Each row is a point. A path goes straight from each point to the next, and from the last back to the first. The post is the endless flat space through its rows: a point in 2 columns, a line in 3, a plane in 4, and so on, so that a path can go around it. Count how often the path circles the post. Going back the other way cancels.
In the rows, zero is written as 128.

Post (2 x 3):
[[108 155 154]
 [141 113 115]]
Path (27 x 3):
[[ 99 192 171]
 [155 122 132]
 [125  81 136]
 [ 89 111 122]
 [ 94 122  97]
 [ 97 127 150]
 [120 137 155]
 [171 135 133]
 [125 154 130]
 [127 117 110]
 [ 79 128 163]
 [132 117 146]
 [137 158 152]
 [112 193 136]
 [ 95 107  96]
 [ 83 120 179]
 [142 123 150]
 [112 195 194]
 [127 154 113]
 [119  98  76]
 [ 93 134 171]
 [134 121 162]
 [171 144 137]
 [121 149 115]
 [ 82 127 114]
 [ 81 123 122]
 [103 179 124]]
Times around: 3

Post (8 x 9):
[[ 91 103  77 108 113 131 103 101 115]
 [135  86 147 143 126 100 141 166 143]
 [139 154 118 115  98 129  99 107  94]
 [110 122 101 128 121 131 138  68  83]
 [103 112 179 121 127 142 116 148  97]
 [103 166 167 169 102  97 169 161 149]
 [114 133  89 109 129 159 138 116  95]
 [121 155 174 210 125 123 137 143 150]]
Path (34 x 9):
[[ 75 142 128 137 121 113  85 170 135]
 [ 45 158 120 124 132 181 157 153  79]
 [127 133 117 186 112 166 140 176 136]
 [129  93 128 101 107 111 154 116 107]
 [137  98  98 134 121 135  98  88 149]
 [115 112 161 117 125 113 122 113  95]
 [117 167 116 181 120 118 110 105 122]
 [120 137 115 125 111 139 114 103  70]
 [125 115 124 154  92 122 157 138 102]
 [146 217 126  85 104 215 146 178  98]
 [114 130 173 135  96 120 127 129 137]
 [163 109 139 134 128 185  91  95  79]
 [ 99 153 150 141  89 119 120 111  94]
 [144 148 150 140 126 142 132 167  86]
 [110 184 133 152 142 134 120  89  84]
 [ 98 114 174 179 157 104 147  78 128]
 [ 90 128 105  94 110 157 138 133 142]
 [142 135 126 167  94 145  91 110 156]
 [154 144 121  83  93 111 112 117  98]
 [112 150 123  95 143 121 100 117 101]
 [ 96 139 127 147 142 112 162 132 108]
 [ 80  91  79 128  98 100 101 116  88]
 [102 146  92 118  94 145 135 142 118]
 [152 138 194 132 116 174 126  99  80]
 [133 129 144 114 111 117 105 153 137]
 [135 137 189  93 130 103 179 143  83]
 [ 90 100  68 154 150 120 166 153 147]
 [141 118 132 141 133 139 121 139  92]
 [172 131  88 120 142 134 107 109  67]
 [ 91 150 145 100  92  72 109 173 166]
 [111 112 146 129 127 140 100 119 120]
 [ 79  95 162 167 122 144 112  85 110]
 [ 64 150 135 151  76 115 105 122 137]
 [ 80  58 128 112 144 148 128 121  53]]
Times around: 1

Post (13 x 14):
[[108 140 127 132 124  73 165 109  94 161 163  82  93  82]
 [ 90 157 169 136  56 101 172 124 115 155 159  98 146 110]
 [102 124  98 117 140 128 149 116 178  94 118 141 155  93]
 [174 112 149 101 135 164 171 119 151 130 153 158 126 168]
 [102 118 133 124 109 112 170  91 108 127 103 131 108 102]
 [137  85 155 132 147 134 163 122 120 109 177 136 134 176]
 [124 116 130 154 123 136 100  92 123 174  99 115 162 107]
 [138 152 117 139 115 158 130  83 120 121 128 161 178  88]
 [161  97 104 143  99 126 128 124 122 123  98 128 167 115]
 [133 111 130 100 157 130 156 157 130 122 149 156 149 150]
 [135 117 149 120 135  90 113  94 136 110 121 157 136 116]
 [137 104 111 106 127 157  96  95 108 120 135 126 105  83]
 [136 129 117  95 151 140 135  93 125 116 113 112 164 112]]
Path (20 x 14):
[[145 149 130 144 159 140 134  82 108 130 139 156 139  82]
 [100 111 107 104 129 124 162 151 123 121 156  24 144 116]
 [ 95 136 120  79 174 146 134 101 150 128 166 108 110 131]
 [118  96  98 135 160 107 158  84 142 139  99 103 158 131]
 [140  84 136 179 110 116 118  82  94 116 131 195 124  98]
 [133  94 124 193 142 128 169  91  96 141 137 157 143 116]
 [110 156 182 161 153 136 117  61 128 171 144 121 161 128]
 [119 131  74 129 162  88 154 112 116 117 134 101 109 111]
 [169 106 103 104  94  97 137 148 115  95 118 186 108 115]
 [ 66 113 132 145 115  98 135  95 177 136 116 166 106  70]
 [108 120  87 136 128 142 172  87 120 129 119  67 150  66]
 [116 118 126 102 168 167 134 102 131 120 125 145  85 103]
 [175 146 128 174 110 121  90  44  96 138  74 146 190 122]
 [104 128 138 143 108 162  83  72 111 191 107 182 180 111]
 [163 112 127 125 155  81 142 140 106 127 151 134 185 132]
 [145 147 139 106 173 134 126  90 110 151 129 164 129  93]
 [113 184 148 120 160 167 130  60 100 118 141 174 140 115]
 [128 150 140 175 137 127 106  78 125 167 154  98 204 136]
 [110 127 132 146 200 127 146  73 102 167 145 102 186 134]
 [ 75 125 168  95 148 145 122  92 143 101 113 168 170 119]]
Times around: 4

Post (17 x 18):
[[150 149 125 121 131 106 104 105 137 143 126 116 121 143 155  71  91 156]
 [137 101 119 106 152 156 116 120 124 134 156 140 130  94  88 151 141 107]
 [122 148 128 148 102 126 159 146 111 150 101 137  66 161 141 108 134 127]
 [144 167  72 128 105  93 141  59 145 184 117 140 123  96 153  89 142 135]
 [113  96 159 105 132 120 130 138 114  81 151 124 169 122 140 106 112  90]
 [158 124 132 138 129 183 171  96 119 121 102 125 148 143  98 124 142 113]
 [149  83 130 103 120 114 121  83 145 116 129 113 124  88 150 145 118 154]
 [165 116 131 124 123 135 136 152 134 134 164 109 117 150 117 148 181 131]
 [111 113  88 102  95 127 129  72 138 127 146 122 118 139 121 126 136 158]
 [ 94 182 108 152 106 153 159 193 140 151 126 114 137 136 109 100  88 131]
 [119 123 164 100 134  95  99 146 153  72 149  88  81 112 120 100 127 150]
 [144 152 157  73 145 165 170 204 157 169 135  94 148 148 158 122 152 119]
 [106 148 112 149 132 125 104 106 159 178 114 170 117  95 170  80 139 156]
 [152 161 118 128 149 148 157  91  84  93 123 151 186 134 120 160 103 129]
 [107 139 156 131 156  86 121 179 163 172 125 165 150 137 114  98 144 144]
 [148 112 139  83 142 115 136 210 109 135 157  96 158 153 110 120 181 163]
 [143 108 127 106 114 122 102 121 161  94  91 162 139  91 159 124 103 135]]
Path (25 x 18):
[[138 108 167 125 106  88 129 130 108 130 140 120 147 146 110 113 147 130]
 [105 143 130 134 129 157 141 168 143 114 114 144 143 152  63 155 153 115]
 [152 145 139 126 171 177  98  98 136  72 154 118 105 123 114 131 134 120]
 [202 118 131 133 147 136 146 118 115 113 167 127 167 160 103 119 140 102]
 [114 152 136 117  93 158 180 129 145 167  98 136 108 129 123  76 154 138]
 [182 159  64 145 108 145 142  68 111 201  44 158 113 116  72 112 110 160]
 [146 151 151 180 158  86 118 110 145 147  75 148 141 137 127  63 136 148]
 [141 130 115 126 120 132 134 124 163 146 115  93 137 103 148  56 135 165]
 [120 145 121 147 160 140 141 137 126  96 102 150 143 146 101  80 195 150]
 [135 101 137 116 132 176  84 122 136 141 126 170  78 145 150 177 152 115]
 [147 158 150 189 134 131 127 119 125  99  89 158 159 136  72  84 128 119]
 [101  79 166 116 136 150 100 103 135  85 205 150 105 104 152 128 141 105]
 [184 111 143 113 173 185 139 163 119 121 175  84 126 109 164 164 137 151]
 [123  84  93  86 138  77  98 140 134 134 150 123 111 105 133 126 137 133]
 [173  88 133 105 151 131 128 117  83 109 130 168 127  87 200 137 152 136]
 [142 156 119 124 145 121  88 116 105  81 175 145 193 123  98  89 167 158]
 [ 62 127 137 118  99 137 124  72 113  97 114  97  73 127  86 113 137 167]
 [166 104 152 126 135 118 148 169 114 123  76 113 112 116 180  87 168  96]
 [181 100 123 153 142 168 148 120 125 165 111 172 132 165 121 138 158 110]
 [249 190 129 156 151 108 153 122  78 162 173 121  83 190 146 122 146 108]
 [ 67 132 140 129 109  80 114  99 140  93 162 143 171 126  83  97 109 129]
 [114 118 104 152 114 123 105 129 168 206 140 108 101  98 116 112 125 142]
 [126 133  79 154 119 115 113  87 147 117  96 107 160 111  91  65  62 150]
 [148 143 124 133 102 149 162  88 136  87 133 112 123 144 184 130 143 143]
 [137 138 147 105 127 114 144 114 131 143 150 144 134 150 141 119 151 152]]
Times around: 3

Post (17 x 18):
[[116 165 119 165  67 131 152  81 118 135 106 114  94 142 160  93  85 116]
 [106 140 106 104 145 158 151 109 139 116 144 131 109 107 148 148 140 160]
 [145 136  95 123 171 154  84 115 154 141 124 142 136  78  83  91 134 168]
 [126 114 114 139 171 134 145 106 134 120 161 160 159 133 102 149 107 156]
 [157  93 117 138 153 115 101 122 130 153  97 163 101  73 119 172 128 132]
 [141 141 130 145 109 160 116 124 127 163 121  84 171 139 130  79 140 139]
 [124 117 102 118 168 108 145 100 158 121 138 152 138 102 122 133 138 127]
 [178 119  76 101  61 164 138  96 141 111 112 105 127 138  87 163 104 123]
 [144 181  96 138 168 117 132 129 142 118 153 102 133 122 163 160 132 177]
 [168 123 122 132 142 159 160 110 103 169 132 130 152 164 112 118 143 142]
 [ 97  94 127 127 188 143 133 103 102 144 143 141  98 113 112 126 103 105]
 [130 150 105 148 151 140 143 140 162  94 111 117 125 109 137 133 142 149]
 [129 143 107 120 108 142 126 128 163  93 154 146  95 106 129 117 129 106]
 [133 166 110 124  93 155 122  58  94  67 130 139  98 149 150 146 101  98]
 [148 141 138 107 132 122 165 132 147 134 136 124 151 105 130  95 102 142]
 [117 170 138 181  93 117 142  85 120 119 133 101 119  87 150 138 123 148]
 [133 174 161 103 141 120 150 122 173 154 125 130 133 114 124 122 107 128]]
Path (26 x 18):
[[141 160 163 173  91 135 159  72 121 106 150 113 157 121  93 133 125 146]
 [162 157 155 129 134 129 135 115 134 154  95 150 124 152  96 148 112 131]
 [166 156 107 124 108 183 119 137 111 195  72 129  91 131  93  91 121 128]
 [158 134  87 138 131 191 123 121 120 120 106 134 157 144 119  91 107 121]
 [145 152  91 115 154 189 147 172 123 125 134 118 150 174  80  91  88 138]
 [113  61  86 116 129 139  83  97  83 116  90 101 121 148 137 137  80  98]
 [131 127 162 116 127 170 144 104 117 223 111 126  62 111 111 135 117 130]
 [164 114  94 161  82 149 122 107 133 133 159 158 125  70 108 130 127 159]
 [147 138 117  98 199 151 114 146 149 100 129 202 113 132  86 143 121  65]
 [116 129 162 149  93 158 143  98 102 126 170 135 136  88  95 159 112 158]
 [124 140  91 135 138 147 170 110 119 131 172  70 109 130 112  94  89 203]
 [148 105 144 117 108 166 141 106 120 154 118 141 159 133 131 101 136 127]
 [155 134  58 109  71 228 145 162 160 138 123  70 111 117 103  90 154 144]
 [131 159 105 132 141 157  92 131 156  28 117 137 159 101  94 108 137 114]
 [133  97 112 151 107 123 137  97 107 160 137 174  99 103 129 106 162 151]
 [ 87 121  81 160 146 141 107  77 121 145 120  86 117 129 133 142 101 162]
 [139 173 104 122 121 129 210  93 176 166 119 132 104 130 153 153 108 196]
 [ 97 150  88 110 157 188 160  94 114 104 117 136  95  97 152 122 123 145]
 [151  97 151 136 151 132 119 167 155 101 137 162 180  87  85 153 153 141]
 [113  78  84 132 166 165 160 101 121 115  95 154 120 168 102 135  97 194]
 [126 107  98 108 163 166 102  83 126 126  94 137 116 114 120 131 119 153]
 [182 110 161  92  72 158 135  91 105 159 122 152 148 129 151 159 142 159]
 [208 145  77 150 166  62  96  83 117 124 104 186 122 116 138 132 163 160]
 [110 153  63 110 164  98 139  89 166  73 132 119 125  64 124 189 162 135]
 [109 172 103  85 100 156 134 101 162 103 120 122 131  93 169 123 127 146]
 [186 126 132 150  68 150  66 129 142 110 127 110 127 112 153  42 131  58]]
Times around: 2

Post (17 x 18):
[[134 139 111 112 120 125 125 131  94 141 132 166 181 101 165 128 109 143]
 [122 119 100  77 112 120 107 137 152 150 153 163  96 127 123 108 135 137]
 [114 149 134 108 104 109 122 101 186 113 133 101 129 157 122 152 108 125]
 [164 151 128  89 116  81 110 124 148 119 154  89 109 148 133 130 160 100]
 [101 130 124  52  83 115 132 101 142  98 131 111 125 130 110 127 151 149]
 [142  99  95 126 127 166 103 158 128 129 127 148 155 115 100 139 116 104]
 [147 131 130 140 152 125 101 119 127 157 114  85  92 101 110 122 171 107]
 [132  98 123  91 133 111 161 154 134 129 115 114 130 112 126 108 129 180]
 [115 134 114 148 148 129 144  99  67 130 143 129  79 112 106 123 105 166]
 [123 122  81  84 125 107 101  89  87 159  92 118 109 145 135 131  96 147]
 [117 122 107  84 127 167 112 139 134 134 138 129 136 118 147 113 121 183]
 [ 92 161 124  75  93 119  83 116 148  88 129 133 162 139  92 108  78 128]
 [130 136 114 116 147 107  86 159  97 113 109 175 140 110 119 171 114 131]
 [169 149 129 102 151 129 178 131 145 145 126 136 142 129 127 127 128 139]
 [118 148 127  99 152 156  86 100 138  95 133 133 121 116 137 133 105  70]
 [125 133  48 129  86  93 155  96 119  96 100 154 102 160 143 134 113 213]
 [157 132 146 130 110 123 125 101 146 103  90 111  92 153 124 137 118 137]]
Path (27 x 18):
[[173 132  76 106 129 108  83 153 151 110  67 191 206 126 132 102 102 148]
 [160 165 159 103 129 165  84 116 175 100 141 128 142 130 145 208 114  89]
 [109 143 137  85 125  89 116 141 141 176 105 123 110  92  94 105 119 121]
 [130 156 110 107 144 140  80 160 142 149 109 188 138 136 148 152 124 166]
 [123 157 124  89 113 111 126  78  66 109 113 139 132 116 122 139 151 140]
 [ 94 127  92 114 134 147  76  77 167 156 114 119  97 120 194 152 122 192]
 [123 136 102 132  81 117 122 117 154  93 123 132 116 123 119 151 112 142]
 [176  97 162  99 159 134 112 185 144  65 113 151 129 101  81 157  94  87]
 [136 104 154 111 111 120 140 108 150 136 143 119 115 114 105 137 156  87]
 [123 121 112 113 156 136 124 112 117 144  97 130 111 124 133 183 151 120]
 [117 161 129 130  76  86 106 114 107 146 145 152 103 140 150 175 127 148]
 [ 89 130 121  64 126 135  88 174 182 128 114 119 178 122 119 156  81 184]
 [153 164 120  66 127 100 101  98 127  84 131  98 144 130 138 133 136 140]
 [112 159  38 126 128  92  55 101  83  96 129 119 145 139 152  93 148 160]
 [152 159 146  94 131  98 152 111  95 154 113 132 114 120  62  83 151 100]
 [108 157  47  99 106 123 117 104 121 105 139 132 109 141 200 179 137 183]
 [143 153 147  78 126 111  91 123 145 144 106  92 119 128 112 181 125 150]
 [183 176 171  53 132  92 148  91 125  96 125 176 106 151 104 131 110  96]
 [181 130 123 102  88  85  93 121 138 111  92 111 121 152 154  77 203 153]
 [114 161 110  80 132 104 134 130 139 148 142 161 154 161  97 131  46 115]
 [139 169  72 106  68  74 162 100 153  62 168 138 124 189 185 131  80 182]
 [120 105 101 117 113 119 100 126  41 149 119  73 105 118 143 122  96 143]
 [114 154 149 116 135 157  86 149 186  84 116 178 139 142  83 163 112 103]
 [140 140 140 102 118 134 142 123 163 126 145 138 153 171 120 126  98 129]
 [110 137 157 131  88 151  82 113  91  77 124  74 103 136 127 119 151 178]
 [133 153 174  58 119 115  97 152 155  87 113 128  71 112 115  68  98 138]
 [132 119  81 111 139 104 176  73 118 158  66 129 128 104 142 110 109 132]]
Times around: 2

Post (17 x 18):
[[159 134 108 140 142 103  90 125 151  92 179 113 182 103 162 138 140  64]
 [ 92 164 150 149 138  99 139 154 150 123 146  81 126 143 156 134 115 147]
 [163 157 125 150 133 160 139  74  95 134 132 131  99 111 106 104 116 131]
 [100 132 115 106 143 116 150 132 162  78 141 119 154 184 159 153 121 164]
 [123 123 129 123 106 113 144  95 108 139  80 112  69 150  87 122 133 133]
 [170 110 130 117 125 123 100 127 109  97 190 134 157  89 121 101 131  86]
 [162 137  93 127 160 119 120 151 149 113 162 144 175  80 115 132 122 103]
 [100 126 119 127 147 113 142 137 122 145 157 118 126 158 147 138 111 119]
 [146 128 108 127 138 112 132 122 140 116 177 134 138  62 138 109 140  96]
 [155 132 118 105 128 104  93  98 119 137 126 128 146  98 126  91 103 126]
 [129  82 124 141 156 124  66 114 186 119 179 145 137  71 121 151 137  87]
 [152 136 136  97 120 129 137 153 145 116 144  97 146 126 172 167 130 139]
 [128 126 127 146  84 128 139 119 143 136 122 121 133 158 129 141 104 129]
 [129 131 114 136  96 133 137 101 107 169 101  98 105 157  98 100 151 160]
 [157 128 114 121 124 160 116 118 104 125 103 132 104 119 122  77 143 107]
 [124 102 140 164 116 104 159 120 128 152  87 128 114 161 141 132 147 170]
 [ 90 110 111 161 113 133 136 119 101 126  93  94 104 140 126 155 138 154]]
Path (29 x 18):
[[175  93 122 123  89 138 107 119 185  81 145 119 151 122 154 116 140 114]
 [127 119 107  83 166 156 125  99 152  89 183 148 113 143 127 129 121 163]
 [160 165  66  64 151 149 119 164 133 122 151 151 169 115 139 114 130 115]
 [161 133 129 133 134 120 113  93 150  94 112 136 163 124 149 114 172 124]
 [140  89 139 174  79 122 129 132 158 141 157 119 161 141 153 155 130  74]
 [150 122 118 185 105  86 159 139 186 110 199 126 179  91 114 136 103 140]
 [ 91 134 130 141 152 152 145 128 156 107  98 120  72 136 114 123 145 196]
 [152 133 121 150 162 107 129 117 147 101 168 156 105  45 115 139 161 101]
 [176 124  99 148 111 105 130 125 110 132 164 121 168 154 147 159 129 113]
 [103 169 143 137 120 131 103 160 127 134 141 106  78  48 149 128  86  84]
 [139 163 161 117 123 127 105 120 178  90 174 163 161 134 135 103 108  99]
 [137 123 113 147 113  94 102  75 181 156 183 127 114  88 108 135 125 131]
 [115  93 106 151  75  71 120 124 137 143 174 120 143 121 117 102 121  81]
 [104  97 160 158 144 151 123 140 159  62 159 143 138 138 165  99 111 110]
 [140 133 108 148 109 144 134  96 120 121 192  94 102 117 106 118 116  85]
 [195 145 110  74  79 120  93 123 116 128 118 103 129 133 115 111 104  82]
 [153 211 109 149 140 139 147 104 111 123 142 118 114  76 152 168 111 120]
 [121 134 116 195 113  89 111 168  74 169  97  80 141  83 164 140 173 142]
 [123 106 113 101  91 121 121 115 120  94 154 103 150 144 105 148 170  77]
 [172 113 159 138  87 133  93  71 147 129 128 106 164 186  98 160  81  90]
 [166 171 102  91 155 150 151 117 170  65 144 120 159 188 118 126  72 148]
 [110 104 100 149 177 120 158 122 133 103 194 148  83 103 105 111 153 142]
 [165 116  51  56 178 122 174 104 134 101 149 180 151 130 126  96 102 171]
 [119 173 159 142 106 106 121  97  90 181  99  59  52 170 101 135 105 135]
 [ 90 119 103  85 149  70 150 173 118 121 171 123 138 125 172  98 186  92]
 [110 172 104 122 149  86 173 162 136 103  98 114 175 142 113 129 131 163]
 [149  98 144  91 119  94 161 202 156 140 180 145 203  87 152 117 171 140]
 [122 131  80 151 155 159 142  80 104 103  67 143 115 123  73 156 131 141]
 [114 113  69 157 151 132 176 134 146  63 103 146 138 134 135 174 144  94]]
Times around: 3
